Each wall is flat, endless, passes through zero and stands at right angles to its row. A trip goes straight from one point to another. Which walls does it cross, in order?

Walls:
(1): 0.12 -0.22
(2): -0.14 0.46
(3): -0.38 -0.42
(4): 0.06 0.49
(5): 0.25 0.35
(6): -0.36 -0.34
(7): 0.15 -0.06
Trips:
-0.27 0.45 to -0.43 0.28 => 6, 3, 5
-0.32 -0.23 to 0.46 -0.20 => 7, 6, 3, 5
-0.08 -0.09 to -0.34 -0.34 => none
0.00 -0.04 to -0.25 -0.50 => 7

Walls:
(1): 0.18 0.17 0.11 -0.18 -0.14 0.06 0.01 -0.18 0.12 -0.41 -0.33
(2): -0.25 -0.52 -0.30 -0.32 0.08 0.04 -0.30 0.19 -0.17 -0.24 0.04
(3): -0.10 0.13 -0.73 0.01 -0.22 0.04 -0.04 -0.33 0.25 0.37 -0.17
(4): -0.48 0.31 0.42 -0.51 0.09 0.15 0.16 -0.10 -0.23 -0.12 0.52
(5): 0.45 0.13 -0.30 0.09 -0.02 -0.13 0.00 -0.58 0.15 -0.40 -0.20
(6): -0.06 0.09 0.11 0.24 -0.39 -0.05 -0.43 0.38 -0.60 -0.02 0.07
Trips:
0.06 -0.44 -0.30 0.10 -0.26 -0.08 -0.64 0.26 0.07 0.07 0.14 to -0.34 0.13 0.03 0.39 -0.20 0.02 -0.08 0.34 -0.25 0.23 0.17 => 3, 4, 2
0.21 0.17 0.02 -0.15 -0.06 0.38 -0.36 0.58 -0.18 -0.43 -0.24 to -0.11 -0.54 0.08 0.13 0.08 0.31 0.26 -0.34 0.06 0.36 0.04 => 1, 6, 3
0.40 -0.06 -0.25 -0.04 0.11 -0.49 0.45 -0.16 0.27 0.10 -0.08 to 0.06 -0.17 -0.07 -0.03 0.28 -0.07 0.34 0.34 0.04 0.19 0.01 => 1, 5, 3, 2
0.09 0.00 0.61 0.07 -0.19 0.00 -0.61 -0.16 0.17 0.04 -0.27 to 0.36 0.20 0.53 0.06 -0.31 0.16 0.03 0.25 0.08 -0.60 0.24 => 4
0.02 -0.18 -0.04 0.22 0.21 0.39 0.66 0.60 0.34 -0.07 0.23 to 0.29 0.32 -0.05 0.41 0.10 0.21 -0.35 0.25 0.08 -0.24 0.16 => 6, 5, 1

Walls:
(1): 0.01 0.34 0.25 0.13 0.34 0.28 -0.19 -0.05 0.00 0.55 -0.03 0.28 -0.37
 -0.49 0.43 -0.33 -0.07 -0.27 -0.35 0.42 -0.40 0.02 0.26 0.19
(2): 0.23 -0.11 -0.46 -0.28 -0.03 0.10 0.15 0.30 -0.24 -0.07 -0.09 0.15 -0.17
 -0.14 0.29 -0.03 -0.42 -0.69 0.33 0.48 -0.23 -0.31 0.08 0.24
(3): -0.31 -0.08 -0.22 0.75 -0.05 0.19 0.10 0.22 0.00 -0.28 0.48 0.13 0.07
 0.13 0.03 -0.02 -0.23 -0.50 -0.20 -0.19 -0.20 0.04 0.22 0.20
(4): -0.46 -0.01 -0.40 -0.31 0.26 0.19 -0.26 0.24 -0.13 0.11 -0.09 -0.37 0.31
 -0.08 0.39 -0.20 0.31 -0.02 -0.10 -0.47 0.04 0.04 -0.21 -0.21
(5): 0.55 0.48 -0.74 -0.04 0.09 0.31 0.38 -0.17 0.42 0.05 0.21 0.08 0.13 0.33
 0.18 0.45 0.10 -0.37 0.40 0.21 -0.11 0.15 -0.48 0.35
(6): -0.21 -0.11 -0.03 0.08 0.15 0.83 0.26 -0.54 0.40 0.08 0.53 -0.17 -0.12
 0.19 -0.39 -0.14 -0.08 0.09 -0.03 -0.12 -0.08 -0.46 -0.06 0.20
(7): 0.34 0.06 -0.02 -0.12 0.05 0.26 0.18 -0.80 0.43 0.18 0.10 -0.56 0.09
 -0.38 0.10 -0.01 0.21 -0.22 -0.33 0.09 -0.29 0.21 -0.37 0.18
Trips:
0.14 -0.06 -0.22 -0.16 -0.02 0.08 -0.11 -0.15 -0.36 0.12 -0.07 -0.18
 -0.07 -0.55 0.28 0.06 0.18 0.24 0.02 -0.15 -0.08 -0.11 -0.32 0.27 to 0.30 -0.43 0.09 -0.31 -0.29 0.15 -0.49 0.52 0.23 -0.37 -0.15 -0.62 0.27
 0.12 0.12 0.26 -0.03 -0.45 -0.09 0.01 -0.26 0.13 0.05 0.17 => 1, 3
0.09 0.37 -0.81 -0.11 0.15 -0.08 0.10 -0.29 -0.26 -0.06 -0.35 -0.14 0.08
 -0.08 0.47 0.35 0.27 -0.43 -0.33 0.02 0.00 -0.12 -0.29 0.17 to 0.00 0.12 -0.11 -0.09 0.24 0.24 0.07 0.25 0.09 -0.12 -0.21 0.19 -0.28
 -0.32 -0.10 0.07 0.39 0.09 -0.13 0.23 -0.55 0.03 -0.37 -0.33 => none
-0.05 -0.35 -0.21 0.50 -0.12 -0.27 -0.19 -0.02 0.06 -0.01 -0.01 -0.19
 0.32 0.11 -0.05 -0.24 -0.22 0.08 -0.50 0.03 -0.17 0.10 -0.18 0.22 to -0.41 0.00 -0.19 -0.34 -0.13 0.45 -0.12 -0.09 0.24 -0.46 0.08 0.19 -0.48
 0.55 -0.29 0.03 -0.60 0.28 0.10 0.02 -0.66 -0.37 0.24 0.22 => 6, 4, 7, 2, 5
-0.10 -0.15 0.28 -0.10 0.38 0.09 0.27 -0.09 0.15 0.14 0.05 -0.13 0.59
 -0.36 -0.06 -0.06 -0.09 0.21 0.05 -0.13 -0.34 0.49 -0.02 -0.03 to -0.80 0.12 0.14 0.19 -0.03 0.03 0.18 0.06 -0.33 -0.16 -0.02 0.13 0.08
 -0.31 0.29 -0.06 -0.29 0.07 -0.02 -0.31 -0.46 -0.10 0.10 0.31 => 3, 7, 2

Walls:
(1): 0.34 0.70 0.09 0.25 -0.09 -0.42 -0.19 0.28 -0.24 0.24 -0.18 0.25 -0.29
 -0.52 -0.07 -0.35 0.01 0.40 0.08 -0.07 0.49 0.07 -0.35 -0.17 -0.22 0.16
 0.13 -0.44 0.04 -0.09 0.33 -0.08 -0.44 -0.34 0.20 0.10 0.08 0.06 0.02
 -0.33 -0.15 -0.29 -0.07 -0.28 0.20 0.06 0.27 -0.05
(2): 0.24 -0.13 -0.02 0.36 0.26 -0.11 -0.34 0.25 -0.06 0.03 -0.13 -0.34 -0.50
 0.17 -0.17 -0.17 0.13 -0.11 -0.29 0.44 0.39 0.25 -0.10 0.37 0.32 0.25
 0.18 -0.02 0.55 -0.14 -0.36 0.26 0.07 0.06 0.09 0.13 -0.07 0.23 0.10
 -0.07 -0.12 0.30 0.21 0.18 -0.03 0.03 0.36 0.40
(3): -0.08 0.01 -0.02 0.18 -0.25 0.09 0.04 0.63 0.14 -0.09 0.05 0.54 0.30
 0.37 0.08 -0.28 -0.14 -0.53 0.63 -0.17 -0.05 -0.50 0.32 0.00 0.08 -0.55
 0.38 0.26 -0.57 -0.16 0.18 0.07 -0.16 0.11 0.19 0.02 0.08 0.12 -0.44
 0.40 0.53 0.12 -0.30 -0.11 -0.54 0.67 0.22 0.02
(4): 0.02 -0.11 -0.31 0.54 -0.49 0.14 0.29 0.45 0.08 0.06 -0.03 0.06 -0.04
 -0.49 -0.01 -0.18 -0.10 0.08 0.17 -0.11 0.26 -0.14 -0.14 -0.33 -0.10
 0.57 -0.12 0.03 -0.37 0.02 -0.04 0.04 -0.15 0.03 -0.14 -0.35 0.09 -0.28
 -0.22 0.10 0.20 -0.30 0.43 -0.23 0.18 0.01 0.54 -0.04
(5): -0.04 0.15 -0.27 -0.71 -0.33 0.07 0.12 -0.47 0.27 0.27 -0.05 0.14 -0.28
 0.55 0.45 0.18 -0.14 -0.39 0.01 -0.32 0.64 0.40 0.21 0.14 -0.21 0.01
 -0.33 -0.08 -0.23 0.05 -0.03 -0.07 -0.06 -0.08 0.16 -0.16 0.01 -0.13
 0.26 0.25 0.03 0.03 0.22 0.16 0.05 0.46 0.11 0.07
(6): 0.21 -0.13 0.33 -0.07 0.35 0.37 0.22 -0.24 0.10 0.19 0.44 -0.44 0.05
 0.17 0.00 0.14 0.11 0.05 -0.27 0.06 -0.01 0.15 0.72 -0.31 0.11 -0.13
 -0.37 0.27 0.35 0.21 -0.42 -0.47 0.03 0.21 -0.05 -0.22 -0.44 0.12 0.13
 0.45 0.03 0.44 -0.24 -0.13 0.13 -0.51 -0.05 -0.57
(7): 0.06 -0.31 -0.27 0.39 0.14 0.06 -0.49 -0.07 0.32 0.15 0.28 0.08 -0.41
 0.31 0.11 -0.29 0.30 0.05 -0.12 -0.38 0.14 0.00 -0.11 0.45 0.18 0.05
 0.24 0.19 -0.19 0.26 0.22 -0.55 0.02 0.18 0.19 0.36 -0.30 0.09 -0.04
 0.09 0.03 0.05 -0.13 0.16 0.18 -0.19 -0.08 -0.17
(8): 0.42 -0.01 0.12 0.72 0.15 -0.07 0.55 -0.18 -0.56 0.17 -0.43 -0.08 0.20
 0.07 0.39 0.23 -0.13 -0.17 0.13 0.04 -0.13 -0.21 -0.26 0.09 -0.26 -0.26
 -0.38 0.10 -0.22 -0.13 -0.18 0.00 -0.02 -0.06 -0.27 0.23 0.16 0.10 0.16
 0.20 0.31 -0.40 0.38 -0.28 -0.02 0.05 0.27 0.26
(9): 0.05 -0.38 0.49 0.17 0.13 -0.13 -0.05 -0.27 0.03 0.15 -0.09 0.90 -0.25
 0.14 0.38 0.20 -0.49 0.18 -0.11 0.13 -0.04 -0.02 0.21 -0.16 -0.36 -0.25
 -0.12 0.33 -0.01 -0.05 -0.36 -0.29 -0.43 0.39 -0.03 0.40 0.01 0.01
 -0.16 0.18 0.00 0.01 -0.41 0.20 -0.26 0.43 -0.01 -0.36
(10): -0.53 -0.07 0.02 0.07 0.11 0.31 0.24 0.01 -0.05 -0.09 0.04 0.37 -0.11
 -0.08 0.38 0.19 -0.34 -0.29 -0.12 -0.20 -0.07 0.11 -0.10 -0.25 -0.11
 0.19 0.38 0.25 0.35 -0.24 -0.17 -0.11 0.08 0.43 -0.27 -0.72 0.30 0.02
 0.03 -0.06 0.27 -0.04 0.05 -0.21 -0.39 0.08 -0.36 0.01
Trips:
-0.10 -0.25 0.00 -0.49 0.13 -0.62 -0.01 -0.20 -0.04 0.33 -0.04 -0.11
 -0.51 0.37 0.04 -0.15 0.02 -0.29 0.07 0.14 -0.19 0.20 -0.17 -0.21 0.17
 -0.05 0.00 0.41 0.35 0.43 0.18 -0.07 -0.08 -0.23 -0.25 0.43 -0.22 -0.15
 0.26 0.49 0.12 -0.19 0.43 -0.51 -0.32 0.05 0.54 -0.26 to -0.26 -0.48 -0.36 0.07 0.06 -0.38 -0.16 -0.09 0.23 -0.43 0.02 -0.37
 -0.20 0.00 0.12 -0.24 -0.19 -0.03 -0.06 -0.11 0.09 0.14 -0.27 -0.34
 -0.12 -0.07 0.40 0.34 0.13 -0.20 -0.25 -0.13 0.06 0.21 0.73 0.04 -0.21
 0.02 0.08 0.37 -0.35 0.02 0.23 -0.14 0.03 -0.35 0.51 0.14 => 4, 8, 9, 10, 5
-0.24 -0.18 -0.08 0.24 0.13 0.13 -0.14 0.18 -0.02 0.56 0.68 0.09 -0.18
 0.21 0.20 0.03 0.48 -0.39 0.12 0.25 -0.08 -0.22 -0.38 -0.23 0.17 0.33
 0.17 -0.43 0.21 -0.14 0.16 -0.05 -0.24 -0.05 0.22 -0.41 0.33 0.35 -0.05
 -0.59 0.08 0.14 0.26 0.50 0.51 0.28 -0.10 -0.42 to 0.25 0.55 -0.59 -0.03 -0.13 -0.40 -0.10 0.46 0.10 -0.19 0.56 0.17 0.01
 -0.01 -0.10 -0.08 -0.24 -0.12 -0.32 -0.31 0.38 0.23 0.32 0.47 0.10
 -0.08 -0.23 0.07 -0.20 -0.24 -0.18 -0.29 -0.28 0.29 -0.12 -0.26 0.14
 -0.67 -0.03 0.20 0.00 0.11 0.16 0.04 -0.47 0.56 -0.30 0.13 => 5, 3, 9
0.03 0.44 0.24 0.05 0.24 0.60 -0.30 -0.25 0.17 -0.03 0.29 -0.20 0.49
 -0.08 0.06 -0.17 0.31 -0.02 0.18 0.51 -0.21 -0.25 -0.12 0.27 0.12 0.54
 0.50 -0.26 0.53 0.20 0.27 -0.35 0.14 -0.07 0.41 0.02 -0.17 -0.21 -0.03
 0.38 -0.19 -0.01 0.00 0.08 0.14 -0.23 -0.24 0.13 to 0.09 -0.30 0.11 -0.26 -0.37 0.11 -0.45 -0.47 -0.40 -0.63 -0.04 -0.23
 0.14 0.42 -0.82 -0.06 -0.08 0.56 -0.07 -0.16 -0.25 0.46 0.45 -0.47 0.23
 -0.10 0.20 -0.54 0.35 -0.06 -0.26 0.04 -0.13 0.13 -0.16 -0.30 0.41 0.19
 0.12 0.01 0.21 0.18 0.10 -0.03 0.31 -0.29 0.45 0.42 => 7
